Every row gives one point. The last column is the point's height on a tilted bowl or saddle (a function of degree 2), plus a little noise. Count its main directions that bend up, bend down and stay straight.
In the rows, zero is written as 128.

Points:
[[157 115 100]
 [163 156  86]
 [130 164  90]
 [166 117  99]
 [ 66 106  80]
 [162 141  93]
 [175  63  90]
 [ 70 124  85]
 [ 67 180  70]
 [152  65  95]]
Directions: 0 up, 2 down, 0 straight

Points:
[[168  96  80]
 [ 51 104 148]
 [140 128  96]
 [129 128  95]
 [101  96  93]
 [177 123 101]
 [147 137  99]
 [ 89 139 115]
 [ 93 134 114]
 [  9 171 209]
 [163  89  72]]
Directions: 1 up, 1 down, 0 straight

Points:
[[225 115  77   7]
 [124 141 128 125]
 [133 188 165 145]
 [ 56  72 171  89]
 [153 139  98 101]
 [127 126 156 124]
 [142 106 118  97]
 [183 132 194  98]
 [ 59  66 115  79]
 [137 111 191  99]
 [118 153 146 134]
 [178 144 203 104]
 [154 131 188 112]
 [ 75 164 130 109]
 [137 106 185 100]]
Directions: 0 up, 2 down, 1 straight

Points, 15 rows:
[[ 54 187 168 171]
 [121 143 167 162]
 [130 127 143 149]
 [204 180 137 205]
 [136 181 135 153]
 [ 81 133  62 130]
 [ 94  91 184 187]
 [125 173 119 140]
 [109 127 169 163]
 [ 73 149 205 198]
 [ 82 140  38 139]
 [ 91 196 178 181]
 [133 135 136 146]
 [ 83 140 123 132]
 [146 156 150 161]]
Directions: 3 up, 0 down, 0 straight

Points:
[[ 96  78 192 126 101]
 [160 102 117  74 108]
 [148 148 125  58  80]
 [ 99 179 115 161 103]
 [125  80 166 138 115]
 [128 116 157 122 110]
 [102 112  96 133 109]
 [161 166  51 127  59]
 [193 187 208 119  78]
 [142 135 108 154 108]
 [ 39 137 127 114  69]
 [149 160 125  82  78]
 [165  66  52 107 113]
 [173 159  88 203  95]
 [ 98 139  67 166  92]
 [ 67 158 163 158 108]
 [140 138 103  77  93]
 [ 96 186 199 103  65]
 [ 84 146  93 107  87]
 [ 34 167  72 135  49]
 [ 84 148 130 216 143]
 [ 99 112 146 140 115]
 [108 135 139  55  83]]
Directions: 1 up, 3 down, 0 straight

Points:
[[ 53 133 141 124 107]
 [161 122 128 105  97]
 [165 207 171 195  65]
 [ 71  75 170  82  84]
 [125  81  70 169 119]
 [179 128 174 149  86]
 [102 169 137 156 111]
 [115 110 104  95 104]
 [145 114 113 157 119]
 [ 79  61  34  93  73]
 [128  59 127 174 117]
 [141 113 169  57  63]
 [112  69  55 132 106]
 [150 141  98  49  62]
 [109 207 184 122  76]
 [ 95 112 172 196 109]
 [171 110 166  95  76]
 [181 200 124 127  75]
 [153 101 162  71  71]
 [ 76 121 124 125 115]
 [149 156 131 150 108]
 [121 160 170 133  99]]
Directions: 0 up, 4 down, 0 straight

Points (43 x 7):
[[ 86 138 165 155 117 162 145]
 [118 163 100 128  79 106 115]
 [180 113 173 105 114 169  98]
 [168  98 177 105  63 173  94]
 [ 77 150 127 105 121 173 142]
 [173  96 182 160 107 130 132]
 [169  84  88 148  67  30 168]
 [145  85 120 160 165 138 109]
 [102  84 176  90 113 195  88]
 [144 133 108 218 116 147 108]
 [115 207 116 117 104 101 102]
 [151 112 139 119 138 168 118]
 [118 138 116 201 154 114 117]
 [180 146 100 132 141 101  97]
 [174  59  43  97 149 114   7]
 [125 155 142 133 108  84 142]
 [125 141 132  89 134  66 121]
 [117  45 118 119 180 136  82]
 [ 94 103 143  66  52 113 114]
 [116 166 138 151  65 166 121]
 [170 212  95 197 210 157  95]
 [181  91 119 230 139  92  81]
 [ 98 184 117 116 192 157 151]
 [131 151 135  98 154  80 114]
 [ 58 139 132 136 131 127 140]
 [182  63 147  91 159  79 102]
 [155 138 204 126 134 109 129]
 [119  68 118 105 219 119  66]
 [ 62 132 104 174 139 249 216]
 [150 173 180  92 189 107  89]
 [164 108 113  76  67  96 127]
 [148 105  95 213  98  98 101]
 [143 125 153 157 104 125 143]
 [129 128 108  97 137 125 113]
 [124 106 122 171  97  95 140]
 [198 123 117 113 138 124  94]
 [106 171  66 135 143 118  95]
 [182 105 171 133  93 191  91]
 [156  33 119 101 164 114  65]
 [107 118 156 126  73 149 130]
 [186 158 109 127 112 131 103]
 [153 123 141  97 182 118  99]
 [104 155 164 171  38 110 132]]
Directions: 1 up, 5 down, 0 straight

Points, 43 rows:
[[130 134 133 128 127 126 139]
 [135 143  96 110 157 115 130]
 [147 109 127 166 115 189 163]
 [183 176 101 143 122 130 172]
 [125 100 135 128 117 137 134]
 [157 103 106 165 128 152 154]
 [ 83  78 120  90  90 114 137]
 [138 162 136  89 118  89 155]
 [111 114 137 133 149 141 142]
 [119 128  84 130  87 118 139]
 [ 78 141 128 175 103 114 131]
 [140 132 141 134 148  88 139]
 [158 102 136  94 132  98 145]
 [141 160  99 103 150 124 144]
 [149 141 171 129 153 162 175]
 [132  98 141 127 160 144 144]
 [118 178 117 165 150 176 179]
 [124 122 118 150 189 127 140]
 [129  80  95 101 103 130 110]
 [105 117 126 111 113 109 133]
 [119 131 113 116  74 125 151]
 [ 90 153 135 100 143 123 147]
 [131 126 105  85 128 207 139]
 [119 122 160 140 151 121 153]
 [119 108 172 112 133  98 162]
 [120 154 112 126 149 163 158]
 [151 139  88 141 133 176 166]
 [129  75 126 132 104 132 128]
 [182 130 160 134 127  85 175]
 [122  96 174  92 130 136 145]
 [126 116 120 108 135 126 129]
 [141 139 141  78 176 123 171]
 [154  97 121 106 129  97 138]
 [184 158 169 156 166 172 207]
 [109 153 137 115 139 110 135]
 [134  89 104 156 125 151 140]
 [110 157 135 145  77 249 249]
 [119 155 123 114 129  84 121]
 [118  88 110 148 148 110 125]
 [136 133 154 134 142 152 157]
 [ 97 157  90 110 116 123 129]
 [139 146 105 140 139 128 135]
 [149 108 109 136 156 130 139]]
Directions: 4 up, 1 down, 1 straight
